Each point is reached from the start by the listed moves, each made 0, 1 or 2 times, or once backwards (-1), plus a little noise. Is the number of moves made odd or even? Then give how often each move was made.

Moves:
(1): [ 5 20 -5 -3 -9]
(2): [ 7 24  4 -7 11]
(3): [  0   6   1 -21  -7]
Start: [  0  13   3   7 -14]
Points:
[ -3   4  -7  32 -27] => odd (1, -1, -1)
[  5  39  -1 -17 -30] => even (1, 0, 1)
[25 95  0  9 -2] => odd (2, 2, -1)

Moves:
(1): [  7  -6   4 -16   3  -9   6   8  -1  22  22]
(2): [-12  11  -3  26  13  -4 -14   2 -10 -17  13]
(3): [ -6  -8  18   1 -13   0   1  -2   2   3   0]
(4): [ -5 -20 -21   8  -6  -2  -5  -3 -11  -1  12]
(5): [ -3  -5   0   8   9  -1  12  18  -7 -15 -10]
(6): [ 11  -5  -2   5  12  20   2  -4 -11 -10  11]
(7): [ -2  12  -8  -9 -17  11   4   4   4  13  12]
(8): [ 11   1   2   5   2   3   0   8  11  12 -15]
(9): [  5   2   7  10   0  -3  20  -5  13   0 -10]
(10): [  0  -1   2   3   4  -1  10  -4 -14  24  -8]
(11): [ -9  -5   0 -15   6  12   3  -3  12   6   5]
Start: [  1   0  -2  -2   2 -18  17 -11  14  -3 -11]
Points:
[-25 -95 -17 -55   4 -18  83   9 -27  75  34] => odd (2, -1, 1, 2, 2, 0, 0, -1, 0, 2, 2)
[  5  22 -21  17  25 -39  34  61  26  16 -25] => odd (1, 1, -1, 0, 2, -1, 1, 2, 0, 0, 0)
[-26 -52  36  33 -27 -50  88 -35   4  15 -88] => odd (-1, -1, 2, 1, 1, -1, -1, -1, 2, 2, 0)
[-22 -20 -63  19 -32  24  31 -37 -50  25  25] => odd (-1, 0, 0, 2, 0, 1, 2, -1, 0, 2, 0)
[-37 -71  -8 -33 -49 -23  24 -22 -11  82 -11] => even (0, -1, 2, 2, 0, -1, 0, 0, -1, 2, 1)

Moves:
(1): [ 8 -7  7 -4  3 -1 -5 -5 -2  2  7 -7  0  4 -3 -6 -2  2 -7 -6 -4 -2]
(2): [ 11   2   0   6   3  -8  -3  11   7   2   0   9   4   2   9   2  -4   3
  -3  -6 -10   5]
(3): [-6 -2 -4 -3  5  9  3 -2  6  5 12 -2  3  5  1  4 -1  5 11  4 -2  6]
(4): [ 13   5   1   5   4   5  -9   2 -10  -4   8   8  -8   3   9  -4  -3   2
  -5  -3   7  -1]
(5): [-2 -5 -5  1  7  3 -2 -1  3  9 -2 -3 -5  1  4 -1 10  2 -4  2  4  6]
(6): [ 7 -1 -2 -1  4  2 -4 -2  9  3  8 -7 -1 -5  4 -3  2  1  4  5 -8 -5]
(7): [  7   2   4   1   5  -4   3  -8  -6  -2   1   2  -1   3  -2   8  -1  -4
 -13   6  -3  -5]
(8): [-4  1  3 -3 -6  0  4  1  2 -3  0 -3  6 -1  8  4  0  2 -7 -3 -3  4]
(9): [ -1  -2  -1   1   3  -3  -3  -2   4   5  -5  -4   8   2  12   2 -10   2
   1  -1  -1  -9]
(10): [ 0  2  6  9 -4  1 -1 -3 -3  3 -4  5  1  0 -3  3 -2  2 -5 -1 -3  4]
(11): [  1   6   1  -1  -5  -4  -1  -3   0   6   7   5   1   6   1  -6  -5   0
 -10   4   3  -6]
(12): [ -1 -14  -1  -2   1  -1  -1   8  -1   3   7  -3  13  -8   9  -3  -6  -2
   8  12  -2  -1]
(13): [ 3  8  7  5  0 -2 -1 -2 -5 -2 -2 -2  3 -2  3 -8  1  0  1  6  0  5]
(14): [  3  -2  -1   7  -2   0 -13   6   6   1   1   0   1   6   1   4  11  -5
   3  -3  10  -3]
(15): [-1  0  2 -8 -3  4 -3 -8 -1 10 -3  7 -9  0  1  5  1 -5 -2  0  1  6]
(16): [  5  -7  -6 -11  -8   2  -1  -4  -4  -3  -4   4  14  -2  -3   1  12  12
  -4   3   0   1]
(17): [  2   9   5  -4   8 -12 -13  -2   2 -12   3   4  -9  -6   1   1  -8   8
  -2   5  -2   5]
(18): [-5 -4 12 -5 -1  4 16  2  5 -1 -7 14 -1 -4  2 -5 13  9  1 -6 -2  6]
(19): [ -6   2  -5  -2  -2  -6  -5   2 -10  12   8  -1  -3  -8   1  -5  21   5
   7  -6   6  -6]
(20): [ 4  6  1  9 -8 -5  0 -1 -3  2  0 -7 -7  6  7  5 -1  6  5  9 -1  2]
Start: [ 0  3  4 -4 -1 -5 -4  2  3 -4 -4 -5 -2 -8  0 -5 -4 -2 -3  1 -1  1]
Points:
[ 11  -8  33 -54   5   2  48 -31 -19 -27  14  -2  35 -15 -11 -10  52  64
 -18  -9 -33   7] => odd (2, 0, 2, 0, -1, 0, 2, 1, 0, -1, -1, -1, 1, -1, -1, 2, 0, 2, 1, 0)
[ 95  -3  74  -1  -2 -28 -59  -4  -3 -33  -1  40  22 -31  62 -33 -21  55
 -29  28 -37  14] => even (2, 1, -1, 2, -1, 2, 0, 0, 1, 2, 0, 2, 2, 1, 1, 2, 2, 2, -1, 1)
[ 12   0 -27 -11  22 -23 -27  21  54  14  33 -43  28 -12  24 -16   2  15
  12 -31 -38 -14] => even (1, 2, 1, -1, 0, 2, -1, 1, 1, -1, 0, -1, 0, 0, -1, 0, 0, -1, 1, -1)

Moves:
(1): [ 7 -2 -5  0  1 12  3 -1 -6 10 -3  0 -4  8  1 -6 -4 10 -9  3 -2 11  4 10
  8]
(2): [  0   6  -6  -1  -2  -4   2  -5  -1  -9  -3  -2  -8  -5  -7 -10   3  -6
  11  -2  -4  17  10   3   5]
(3): [ 12 -10   0   0  13  -9  -2  18  -4   2   1  -4 -19 -10  -4  -3  -1   0
 -21   1   5   4 -11  17  10]
(4): [ -6   7   4  -3  -3   5   7  10  -5  -5  -9  13   2   5   2   2  -5   9
  -2  -6  -9  -6  -3 -10  -3]
(5): [ -4 -10  -9  10   6   5   3   6  -3   1   0  -1   1   2  -7   5   9  -2
   8   1   0  -2  -2  -7  -5]
(6): [  4 -11  -4 -12  -2   1  -3  -2   2   6  -2  14   2  11   0   7  -9  -3
   5  -4   5   0  -3   4   6]
(7): [ -7  -6  -3   3  10  -9  -4  -7   3 -15  13  -9   6   2   2  -7  11   7
   7  -8   7  -3   5  -8   1]
(8): [  2   2   1   1  -5   5  -2   8   9   2   0   4 -10   6  11  -3  -1  -6
   0  -3   2   9  -6   8   0]
(9): [-12  -3   0  10  19 -11  -3  14   3  -5   2  -2   4  -5   3  -4 -12  -3
  -1   0 -11   0   0   6   3]
(10): [  2   6   1   3   5   5  -7   0  -8  -1   5   5   5   4  -4   3   8   4
   1   0 -12  -5   5  -5   4]
(11): [  3   0  -3  15   7 -17  -8   0   7 -16   1   2  -2 -10 -11   9  -5   2
  -7  -7   8   6   5   0   4]
(12): [  5   0  -4   8  -3   0  -5 -15   2  -1 -13  -6   0 -14  -2  -4   2   2
   2  -9   5   0  -4   9   9]
(13): [ 10  -7  10  -5   3  16   2  -3  -7  -3  -7  -2 -12   9  22   9   4 -11
   2   1   9  -3 -13   6 -10]
(14): [ 10   2   4  -1   0   9   5  -7 -11  -2   0   2   5  12   5  -9  -1 -13
  -6  11  15  -6 -11   9  12]
(15): [ -8   5  -1   2   2   0  -1 -10  -2   9   0  12  -5 -17   4  -4   2  -7
   5  -3   8   6 -16  -6  -2]
(16): [ 3  4  4  4  3  2  1  0  2  2  0  2 -5 -2  6  3 -3  6 -6  2  4 -7 11  9
  8]
(17): [ 15   2  -4  -4   5   0   6 -12  10   4  -8   1  -6  17  -4   2  15  -7
  -9   2  -4 -13   1  -6  -9]
(18): [ 3  3 -2 -1 -5 -1  2  0 -3  6  3 -7 -5 11  2  3  0  3  7  0  3 -2 -6 -8
  0]
(19): [ -1  -3   0   6   3   8  -5  -3   7  -8   5   0 -11   1  -4  -6 -12  -4
  -1  -2  -1  -1   6  -6   3]
(20): [-18 -12   0   6  -5   6   2  -4  -2  -8   4  -1  -2  10   2  14   4   0
  -1  -3  -3   1  10  -3   3]
(21): [  6  10   2  -7   8   0   0  -4  16   1  -2  -1 -10 -14  -9   3   3   0
  -6   8   2   4  -7   4   5]
(22): [  8   3  12  -1   0  -3  12   0   0   5   5  -1  -2   3  -7   1  -9  11
   6 -13 -12  -2  -1   4  -4]
(23): [ -2  14  -1  -8  -3  -4 -10   4  -3   7  -4   3  -3   8  -8  -5   4   3
  -7   4   2   4   0  10  -8]
(24): [ -6   7  -5  -2   3   0  -6  -1   1  -5   3  -2  -2 -12  -1   6  -6  -4
  -7 -16   9   4   5  10   8]
Start: [  6  18 -13   9   2   6   4   3   1   2   3  -2   7  -8 -10  -5  -4   2
  10  -6  -6  -5  13 -11   0]
Points:
[-33  23 -38  50  33 -28 -19  -9  29 -10 -26  29 -53   4 -57  41 -79  12
 -44 -85 -18  -2  62  18   7] => odd (1, 0, 0, 1, 0, 1, -1, -1, 2, -1, 2, 1, 0, -1, 1, 1, 2, 1, 2, 2, -1, 1, 2, 2)
[  2  19 -12  24  30  57 -28 -57  15 -18  19  34 -33  -8  39 -42 -16 -52
  19  33  55  68 -22  26  67] => odd (2, 1, -1, -1, -1, 1, 1, 2, 1, 1, 1, 0, 1, 2, 2, 0, -1, 0, 1, 1, 2, -1, 0, -1)
[ 15 -50 -49   9  24  60   8 -38  37   4  48  29 -52  95  -7 -20  60 -59
  -5  37  55 -29  -1 -30  36] => odd (0, 0, 1, -1, 2, 2, 2, 2, -1, 0, -1, -1, -1, 2, 1, 1, 2, 0, 2, 2, 1, -1, 0, -1)

Moves:
(1): [ -6  18   2   9  -5   1   2   5  12   5   3  -3  -8  -7  -7   0   0  -2
 -12   0 -18   4  -4  10]
(2): [ 12 -14  12  -1   8 -16   0   3  15 -11   4  -8   1 -11  -5   1  17  -8
  11  -2  10   7 -13   6]
(3): [ -7  -6 -16  -9   5   6   5  -6  -5  -2 -12   0  -5   4   5  -5 -14 -15
 -13   6  24  -5   9   6]
(4): [ -9  -4   3 -18   1   6  -5   2  -6   5  -7   9   0   4  24   8  -8  -6
  -6 -12   2  -9   7   0]
(5): [-1  1 -1 -2 -6  0 -4  7  0  1 -1 -1  3 -6  1  3  7 -2 -4  9 -2  7  1  5]
(6): [ -4  -3   2  -5   5   0   4   6  -9   5  -3   4   2   8   2   0   2   3
   4  -5   6 -11   7   0]
(7): [  6  -8   2   9  -5 -15  -4  -8   5  -1   7  -8   4   2  -9  -4   1   2
 -13  -4  -8   3  -1  -3]
(8): [  9   2   8  -9  -8  -4  -4   6  -1  -4  -4  -5   2  -7  -7   3   4   2
  19  -8  -7 -14  -5  17]
(9): [-4 -4 -9 -3  0 -2 -5 -1  4 -7  2 -7  1 -3 -5  3  4 -4 -3  3  2  2 -5 -4]
(10): [ 17  -2  14  -8   3  -2  -2  13   1   6   2  -5  22 -10  -4 -13   2  21
   6 -14 -22  -2  -2  15]
(11): [ -3   9   6  14 -10   4  -6  10  10  16 -11 -12  -9  -8  -6   7  -5  -7
   3   8   3   0   5  -1]
(12): [ -7   5  -2   1   8   2  -5 -11  -2 -14  -7  -2  -6  -7 -15   0   4 -10
  -3   7  13   8   0 -11]
(13): [ -5   1  -1  -1 -23   9  -3   7  10   5  -2  -2  -8 -11  13  -2  -5  10
 -10   3   0  -4  -1  -3]
(14): [-10   4   3   9  15  -2   9   3  -6   0 -10   0  10  19  -8   7  -5   2
   6  -8  -9  14  16   7]
(15): [  8   5  -5  -8   0   6   1  18  -8   3  -8   4 -15   2  12   6  -6   8
   3  -8  -1 -12   5   0]
(16): [10 -1 -7  4 -7  4  9 -8  4 -9  0 -2  3 -1 -6 -2  5 -7  3  0 -3 -2 -2 -8]
(17): [-3 -5 -6 -2  1  1  5 -2 -5  3  3  2  3 -4  0  6  0  4 -7 -3  5  5 -3 -4]
(18): [ -4  12   9  10  11  -1  16   6  -5 -13   0  -5  -2  -7  -1   8  -1   6
  -7   4  -7   4  -8  -8]
(19): [-10  -3   2   7  -7  18 -16   1  -7  -8   0  -1 -14   3  -2   2   5 -11
   4   6  -7   3  -5  -1]
(20): [ 2 -7  2 -3  1  4 -2  1  8 -8  5  4  2 -4 -1  7  5  1  0  5  5  0  0  3]
(21): [ -1  20  -4  11 -12  19 -13  -4   1   9   7  -5  -5   3   3 -11  -9 -10
   0   4   7  -1  11  11]
(22): [ -2   2   4   6 -11  12 -10  23  -1  14  -1  17  -2  -6  16  -7 -15  10
 -10  -1  15  -4  -6 -15]
(23): [-11   4   4  12  -3  -1   5  18   3  -4   1  -6  -5 -25  -7   7  -6  -1
  -1   7  -7   5   3  -7]
(24): [  0   2   3  -9  -3  -4   1 -11  -1  -5  11 -12   5   1 -16 -11  -7  -4
 -18   1   0  17  -7  -5]
Start: [  6   3  -2 -15   4   2   0  -9   2   5   0   6  -8  -3   0  12  12 -11
  -9   3  22   9  13  -4]
Points:
[ 30 -36  95  34  56 -71  40  58 -18 -61  29 -57  29 -57 -93  40  69  24
  48 -19 -65  67 -52 -10] => even (-1, 2, -1, -1, 0, 1, 1, 1, 0, 1, 0, -1, -1, 1, 0, 0, 1, 2, 2, -1, -1, 0, 2, 1)
[ -8  24  28   7  34  16  22  45 -10 -38  13 -57  55 -48 -63  17 -22  14
 -22  -7   0  46  45  30] => odd (-1, 0, 1, 0, 0, 1, 1, 1, 2, 2, 0, 0, 0, 2, 0, 0, 1, 2, 0, 2, 2, 0, 2, 1)
[ 18  91   8  45 -65   1  31  16  47  13 -40 -59 -44  -5  -7  75   9 -10
 -37  -4 -56  22  47  13] => even (1, 0, -1, 1, 2, -1, 2, 1, 0, -1, 2, 0, 2, 2, 2, 2, 0, 2, -1, 0, 1, -1, -1, 0)
[-29  -5 -22 -76 -30  90 -20  13 -33   5 -21  46 -26  27  58  37 -16  -8
 -46 -37  42  13  74   8] => even (0, 0, 0, 2, 1, 1, 0, 0, -1, 0, -1, 1, 2, 2, 2, 1, 2, -1, 1, 2, 1, 0, 0, 1)

Moves:
(1): [-1  1 -1 -8  8  2 -3 -6 -7 -4 -1 11 -5  5  4  2 -1  5  6 -6  0  3  2 -6
  4]
(2): [ 2 -4 -6  2 -9 10 10  8  9  9 -8  3  0 -6 -3 -5 -6  4 -4 -3 -9  8 -7 -4
  1]
(3): [-10  -7  -9 -10  10  -6  -4   4   7   2  -2  -3   4  -3   2  -8  -2  -2
   0  12  -8 -10  10   9  -1]
(4): [ -6  -2  -3 -11   1  10   4  -1  -4   8   5  -2  -9  -3   0   3  -6   1
  -2  -5   3   3   7   1 -10]
(5): [  9  -6   7   2  10 -14   5   9  -5  -8  -2   6   1  -2   8   9   6  -7
  -4   4   0  -5   7   2   4]
(6): [ 1  2 -4 -2  4  6 -1  1 -4 -4 -1 -4 -9  3  2  2 -3  1  0 -1 -7 -4  2 -1
 -1]
(7): [-13  14 -11   5   0 -12 -15  12  11  16  -6   3  -6  -8  -6  10   1  10
   5   6  -4   0  10   2   4]
(8): [-23  -5   6  16  -3  -7 -10   0   1  18  10   5  15  -8  -3  10  12   1
 -11  16 -19   2   7   5   3]
(9): [  7  -4  -8  -7 -10  -1  -1  -2   3   4   1   1   1  -6  -3   2 -13  -7
  -1  -9  -5   1  -7   7  -6]
(10): [  3  14  -7  15 -12  -4  23  -1  11  -7  -7   4  12  -1  -5  -5  -2   0
  -3   4   0   5  -1  -1  -1]
(11): [-10  -1  -4  -6  11   2 -12   7 -12   7   0   1  -4   4  -6  -2  -4  -7
   5 -12   2   1 -11  13  -6]
(12): [-2 -2 12  3 -4  3 12 -5  5  2 -6 -3  4 -1  6 -9  8  9 -3 -3 -5 -8  5  7
  3]
(13): [ -9  -2  -2   1   8   8  -4  -7   2 -10   8   8 -13  -9  -1 -17  11   3
  -1  -8  -5  -7  -7   1  -9]
(14): [-12 -14   2   8  -1 -18  -2 -10  -3  -7  -1   3  -1   7   4   3  16   8
  -8  -3   3   0   3   0   5]
(15): [ -2  -2  -3   6   5   1   5   0  12  -3   2 -11   1   2  -5 -15  -4  -9
  -7  -3  -9  11   7   6  -3]
(16): [ -9  -9   4 -16  -9   8  -6  -4 -10 -13 -10   4 -11   0   8  10   0 -10
  10  -3  -1   1   1  -3  -5]
(17): [ 4 -3  7  4  9 -3 -2 -3  6 -5 -4  0 -9  4 -8  0  6  3 -1 -4 -6 -3 -6 -2
 -3]
(18): [  9   7 -11  -2   8  -4   9   2 -16  -5 -15  -6   1  -2 -11  -2  -7  -5
  -3  11  -1   0  14   5   2]
(19): [ -5  -5  -4   5 -12  -1  -9   9   3  10   5   3   2   3 -11   3  -5 -11
  -2   1   4 -10   7   0  -8]
(20): [  4  -4  11   5  -7   1   1  -2  -2  -9  -2   6   4   3  -1   2 -15  -3
  -1   0   6  -5   0  -3   2]
(21): [  3   7   7  -1  11  -4  -3   4  -2  -3  -4  -6  14  -2  -8   0   0   9
   4  -6   9  -2  -1 -15  -2]
(22): [ 7  6 -7 14  6  7 -6 20  4  0 -9  9  7 10 -5  2 -1 18  8 -7  4 15 -4  3
  5]
(23): [ -1  10  12 -11   9   7  -1  -3  -5   3  -5  -2   4 -12  15  -6   4   0
  -8   4  -2  -6   1  -2 -14]
(24): [  7  14   2 -13   9 -13  -3  11  -8 -22  -1 -11   0   1  -6   1  -1 -18
  -8   5  -1  -3   4   7  -1]
Start: [  3   6   0  -3  -6 -16   3  10  10  -7  -2   1   2   6   5  -1  -5 -10
   0   3  -4  -2  10   7  -2]
Points:
[ 41  52  21  20  43 -42  -4  62   0 -55 -38  -6  75  64 -42  -1 -13  22
   5  57 -12 -37  66  12  48] => even (2, -1, 2, -1, -1, 1, -1, 1, -1, 0, -1, 2, -1, -1, -1, -1, 1, 1, 1, 1, 1, 2, -1, 2)
[-54   3   9 -30  11 -24   7  -4  34  -5 -21 -18 -23  17  -8 -14  -6  44
  22 -28  14 -68  25  -7 -14] => odd (0, 0, 2, 2, -1, 2, 1, -1, -1, 1, 1, 2, 0, 1, -1, 0, 1, -1, 0, 1, 2, -1, -1, 0)
[-11 -10  59  53 -24 -24  46  -1 -19  34   2 -38  75  -3  10  -3  16 -11
 -85  65 -23  -8  95  22   8] => odd (-1, 0, -1, 1, 0, 0, -1, 2, -1, -1, -1, 2, -1, 1, 1, -1, -1, 2, 1, 1, 0, 0, 1, 0)
[-35  31  28 -27  42 -41 -76  71 -74  23 -27  18  86 -23 -28  26 -34 -26
 -23  54   7 -45  65  10 -30] => odd (1, 0, 1, 0, 0, -1, 0, 2, 0, -1, 1, 0, 0, 0, -1, 0, -1, 2, 2, 2, 2, 1, 2, 1)
[ 63  57  32 -35  88  15  37  47 -19  -5 -80   0 -22 -11  -2 -12 -18  68
   9 -11  10 -19  40  -7   2] => odd (1, 1, 0, 2, 1, 0, 1, -1, -1, -1, 0, 2, 0, -1, -1, -1, 2, 2, -1, 1, 1, 1, 1, 0)

Moves:
(1): [ -3   7   1 -10  12   2   7  -6   8  10   5   2  -5   1 -11 -10  -7   9
  10  -1   4   7 -13  -8]
(2): [ 3 -9  4 -2 -6 -7 -3  6  0 -8  4 -1  0 -1  2 -5  1 17 -8  7  8 -4  2 -7]
(3): [  9   1  -3   7  11   0   6   0   5  -4   4  -3   0   5 -14   2  -9   4
  -9  12   1  -1   2   1]
(4): [  8   7 -12 -11   0   5  -3   4   7   0   7   7   7   3 -14  -7   6  -6
  -6 -11   6   1   2   7]
(5): [  8  12  -1 -13  12  -5   3   0 -15  11  -6   3  14  -4  -8   9  14   8
  23   0  -2   8  -5   4]
(6): [  1  -8  -7   0  -5   2  -9 -13  -5   3   3  -1  -6   3  -6  -3  -2   1
   7   7  -4  10   1   7]
(7): [ -8   4   5  -1   3  -4  -1   1   0   2  -2  -6   8   5  -2   2  -1  -5
   7   7  -5 -10   0  -9]
(8): [ 17 -16   4  15  -4  11   5   2  -1   5  12   8   7   7   7 -10  12   8
 -12  -7  -4   3  -6 -12]
(9): [ -1  -2  -7   2   8  -5   8   7   6 -11  -6  -5  -2  -2  11  -9  10  -1
 -11   7   5  13   4  -4]
(10): [-1  3  4  2  1 -2 -1 -2  6 -4 10  6  3  3 -1 -4  1  7 -4 -7  7  3 -2 -3]
(11): [ 11   5   5   1  -2   6  -5   2   1  -3   0   8  11   0   5  -3   1  -5
   8  -8   1   0 -10   2]
(12): [12 -9 15  7  3  4  3  1  1  6 -4 -9  0  4 -4  2 -7  4 -5  7 10  0 -6  8]
(13): [  3  -7   6 -10  -6  -1   3   5  -9   3  -3   7  18   0  10  -4 -14   1
  -4   5   1  -1  -1  10]
(14): [  8  -6  -9   6   0  -7  15  -6  -7  -1  -2 -27   5  13   3  -1  -6  10
   6   3 -19   3   0   1]
(15): [  8   9   4   4  -9  -8   0   4  -2   5  -9  18  -1  -7  -2  -5 -24  11
   1   5  14  -7   6  -5]
(16): [ -6  -3  11   4  -5   3   3  -3   7   7  -6   0  -2   1  -8   5   8   0
  -2  -6 -11   9  -3   4]
(17): [ -1  12   1  -3  -6   0  10  -3  -6  -5  -3   0  -4   0  -2   0   1  -7
 -12   0 -10   9   7  -6]
(18): [  1  10  -9  -5 -11   4   6   5  13   5  14   3   9   3   1  11  -1   0
   1  -8   3   5  -3  -7]
(19): [-12  19  -5   7   0   1  -2  12   1  -1 -11  -8   0   0   9 -18   0   7
  -7  -7 -10 -12   6   4]
(20): [ -7   1   5  18  -3  -6  -2  10  10  -5   1   9   7  -7  18   0  16   1
  -4  -1   4  -6 -18  10]
(21): [ -1  -2   3  -7   0   2  -1  -8   9   3  -5  -7 -15  -8  14  -4   5   1
   7  -4   7 -11  12  -8]
(22): [  1  -3  11 -10   1   2   4  -8  -5  -8 -16 -10   0   0   5  11  10  15
   3  -1   6   5 -13   1]
(23): [-15  -8   4   5  -8   8  -2  -4  -4 -15  14  12  -9   3  -4  -4   4  -7
  -3  -4   0   5  -2   8]
(24): [ -5   7  10   8   7   2  11  -2  -4  -7  -3  -1  11 -13 -10  -5   2   0
   3 -10  -4  -7   6  -1]
Start: [ 13  -8   4   0   4 -13  -3 -12  -3   1  -4  -6  -5   0   1  -6   4   9
   2   1   0  -8 -16  -2]
Points:
[ -9  17  25  18 -11  17  31 -29  20  -4  72  14  46  38 -91 -22 -72   7
  24 -49   7 -23 -32 -13] => odd (1, -1, 0, 1, -1, 0, 2, 0, -1, 2, 0, 1, 0, 1, 1, 0, -1, 2, 0, -1, -1, 0, 2, 2)
[ 23  21 -12  38  14 -25  70  -1  72 -55  33 -24  45  -6  50 -51  95  75
  -8 -60   9  21 -59 -52] => odd (1, 1, 0, 1, 0, 0, 0, 1, 2, 2, 1, -1, -1, 2, 0, 0, 0, 2, 0, 2, 1, 1, 0, 2)
[ -2   8  20 -12 -46  22   1   8 -11 -51  -7   1  27  23  56  40 -58 -12
 -13   7   6 -36 -51  47] => odd (-1, -1, 2, -1, -1, -1, 0, -1, -1, -1, 2, 0, 2, 0, 0, -1, 0, 2, 1, 0, 0, 2, 2, -1)
[ 59  27  -8 -21  28  -3  11  -3  32  78 -43  26 -11   3 -18 -73   3  84
   7 -17  36  15  -7  30] => odd (1, -1, 1, 2, 2, 1, -1, 1, 1, 1, -1, 1, 1, 0, 2, 2, -1, 0, 2, 0, 2, 0, 0, -1)
